Rows are points. The points of each table are mixes of a few directions, plus a little noise. How many directions does each table use, and how many do they share? Where both have some left over, give the other angles between the two spaces (their principal angles), to ten degrees, smallest first.
(in the rows, 128 means zero)

First (7 x 3):
[[128  99  57]
 [128 136 147]
 [128 144 168]
 [128 106  75]
 [128 155 195]
 [128 147 174]
 [128 109  80]]
Second, 7 rows:
[[185  68 127]
 [ 74 177 111]
 [138 127 151]
 [150 106 132]
 [123 113  79]
 [129 148 179]
 [ 96 157 117]]
Directions: first 1, second 2, shared 1

First (5 x 4):
[[140 130  98 114]
 [121  70 113 149]
 [123 179 193 164]
 [134  96 107 149]
 [122 165 130  65]]
Second, 7 rows:
[[133 149 139 140]
 [143 187 159 162]
 [120  95 111 109]
 [133 145 137 138]
 [104  33  79  74]
 [122 107 117 116]
 [142 180 155 158]]
Directions: first 3, second 1, shared 1

First (10 x 8):
[[116 104 170  72 100 176 126 121]
 [119 125 126 105 112 152 122 142]
 [114 144 102 170 142  45 113 173]
 [129 131 130 150 140  90 127 130]
 [123 125 134 122 124 124 125 133]
 [ 96  88 209  51  88 149 116 135]
 [149 146 106 190 165  74 138 110]
 [157 139 104 147 144 165 146  90]
 [101 110 161  88 103 126 114 154]
 [176 168  39 185 161 178 151  92]]
Second (7 x 8):
[[159  86 113  84 102 152 156 122]
 [103 118 165 102 188 183 103 119]
 [171 116 108  84 155  95 127 154]
 [ 82 186 124 115  82 115 176  88]
 [100 158 139 180  60 144 138 101]
 [137  94 108 184 155  89 107 163]
 [143 138 141 146 154 119  89 149]]
Directions: first 3, second 5, shared 1; angles 80, 80

First (8 x 9):
[[167  98 136 115 133 118 137 129 159]
 [ 99 137 135 126 107 128 165 112 148]
 [196 105 120 140 168 121  52 148 110]
 [168 103 112 114 147 142 108 160  95]
 [195  66  94 112 124 174 148 169  98]
 [107 153 133 189 107 124 106  80 162]
 [ 32 190 154  96 124 101 161 119 120]
 [ 62 172 141 132 113 118 147 107 131]]
Second, 7 rows:
[[ 94 103  72 140  77 129 110  91 145]
 [102 128 115 154  93 105 116 122 151]
 [203 155 170 142 191 142 166 161  75]
 [155 165 203 152 162 123 126 211 117]
 [121 116  94  95 129 105 156  51 140]
 [103 130 147 113 123 122 110 147 150]
 [117  99  94 101 119 170 111 114 118]]
Directions: first 4, second 4, shared 1; angles 40, 70, 80

First, 10 rows:
[[132  84 157 102 109 180 148 114 152 114 160 132]
 [142 114 143 128 108 146 128 105 114 114 184 150]
 [128 107 144  90  96 143 145 137 139 136 132 169]
 [118 186  96 206 164 141 148 148  96 118  45 119]
 [162 118 118 168 136  95 105 114  97 145 178  93]
 [126 100 111  79 103 116 146 160 148 181  80 158]
 [ 95 137 127  85 119 146 116  96 141  97 145 166]
 [121 139  62 170 196  76 100 141 136 173  60  28]
 [150  90 130 111 106 123 123 117 124 149 175 134]
 [105 204 192 141 145 113 121 149 132  55 121 131]]
Second:
[[132 122 141 133 139 163 110 119  99 148 126 110]
 [171  95  98 168 119 169 126 122  50 207 122 133]
 [166 100 103 165 122 168 124 120  56 199 122 131]
 [101 152 127 101 119  62 154 143 206  61 133 149]
 [107 147 128 107 120  79 148 139 189  77 133 142]
 [101 146 160 103 142 126 115 125 160  90 132 112]
 [ 95 151 161  96 142 115 119 128 176  75 133 113]
 [101 144 167 102 148 141 107 121 152  93 132 102]
 [178  94  68 177 101 130 152 133  67 202 122 163]]
Directions: first 6, second 2, shared 1; angles 60

First (11 x 18):
[[139 122 133 125 121 128 138 128 120 117 125 139 123 122 139 126 126 132]
 [ 58 167  98 155 170 129  60 130 175 197 149  59 159 169  59 134 138 102]
 [ 75 158 106 149 160 129  77 130 164 180 144  77 151 159  75 133 136 108]
 [161 109 142 115 108 128 160 127 105  95 118 161 114 109 161 125 123 140]
 [162 109 142 115 108 128 160 127 105  95 118 160 113 109 161 125 123 140]
 [ 82 154 109 146 155 128  85 129 159 173 142  84 147 154  83 132 134 111]
 [186  96 152 105  93 128 185 126  89  71 111 185 103  94 186 122 120 149]
 [136 125 131 125 123 128 135 128 123 121 126 135 125 124 136 127 127 131]
 [ 96 146 114 141 148 128  97 129 150 160 138  96 142 147  95 131 132 116]
 [171 103 147 111 102 127 171 127  98  85 115 170 109 103 171 124 121 144]
 [143 119 135 122 118 127 142 127 118 113 124 142 122 120 143 127 125 133]]
Second (9 x 18):
[[108 136 131 136 132 125 118 129 132 141 133 116 133 130 121 134 123 125]
 [181 108 123 107 118 137 155 124 119  91 117 162 114 123 146 114 142 138]
 [170 113 124 112 121 135 149 124 121 100 119 154 118 125 143 117 139 135]
 [249  83 116  81 106 147 189 120 108  45 102 204  98 117 170  95 160 152]
 [113 134 130 134 131 126 120 129 130 139 131 118 132 130 123 133 124 125]
 [ 70 149 134 152 139 119 100 132 137 168 140  91 142 134 108 144 113 117]
 [ 49 158 136 159 142 115  88 133 141 183 145  78 147 136 101 150 108 112]
 [ 48 158 136 160 143 116  88 133 141 183 145  78 148 136 100 151 107 112]
 [166 115 124 113 121 134 147 125 121 102 119 151 119 124 141 117 138 135]]
Directions: first 1, second 1, shared 0; angles 30

First, 11 rows:
[[127 163 100 122 217 130 115 119 174 131 191 152 170 152  44 142 137 132
  136  94]
 [132 108 118 137 138 140 128 119 149 135 168 153 159 128  76 129 128 148
  120 122]
 [138 101 130 135 101 133 137 131 126 139 127 139 139 119 128 119 114 140
  125 138]
 [163  73 124 143  86 137 155 140 135 164 132 168 172 113 111 104  83 158
  131 142]
 [ 80 146 129 130 161 137  94  91 135  84 178 109 105 135  85 160 194 126
  101 114]
 [163 142 133 115 111 109 152 166 111 155  57 120 121 126 201 104  76 108
  159 138]
 [122 102 147 135  67 129 133 126  98 119  95 111  98 111 175 124 133 128
  115 150]
 [145 112 102 136 175 141 132 122 175 150 199 178 196 138  30 128 115 158
  129 109]
 [ 93 104 147 139  83 138 113 101 105  95 133 105  90 114 141 142 171 133
   97 142]
 [ 72 176 156 115 120 117  95 107  85  69  88  54  36 130 203 155 194  87
  111 132]
 [175 182 125  99 151  96 155 184 119 165  40 116 123 140 214 102  60  90
  182 125]]
Second (10 x 20):
[[120 191 100 108 185 100 124 151 120 142 151 127 167 155  88 138 130 116
  153  50]
 [100 172  93 112 159 105 107 141 127 134 181 138 164 146  70 137 147 122
  132  42]
 [200 106 153 142 144 138 195 141 112 168  71 134 173 132 138 119  69 152
  164 176]
 [142  93 154 140  98 146 139 116 130 118  91 121  93 112 173 121 120 131
  120 193]
 [ 96  72 142 141  58 152  95  96 144  92 142 127  67  98 159 122 158 131
   82 178]
 [106 191 100 106 177 101 110 146 124 131 158 124 152 152  93 140 140 109
  144  52]
 [174  31 171 163  62 168 171 108 128 136  83 140 117  97 166 111  94 165
  115 239]
 [107 184 117 108 166 109 106 136 128 115 122 107 106 142 144 136 145  97
  137  97]
 [105 176 105 110 162 109 108 139 127 127 152 123 137 144 106 137 144 112
  135  71]
 [128  63 146 148  69 152 127 106 136 118 128 138 105 103 144 119 131 147
   99 183]]
Directions: first 3, second 3, shared 1; angles 30, 40
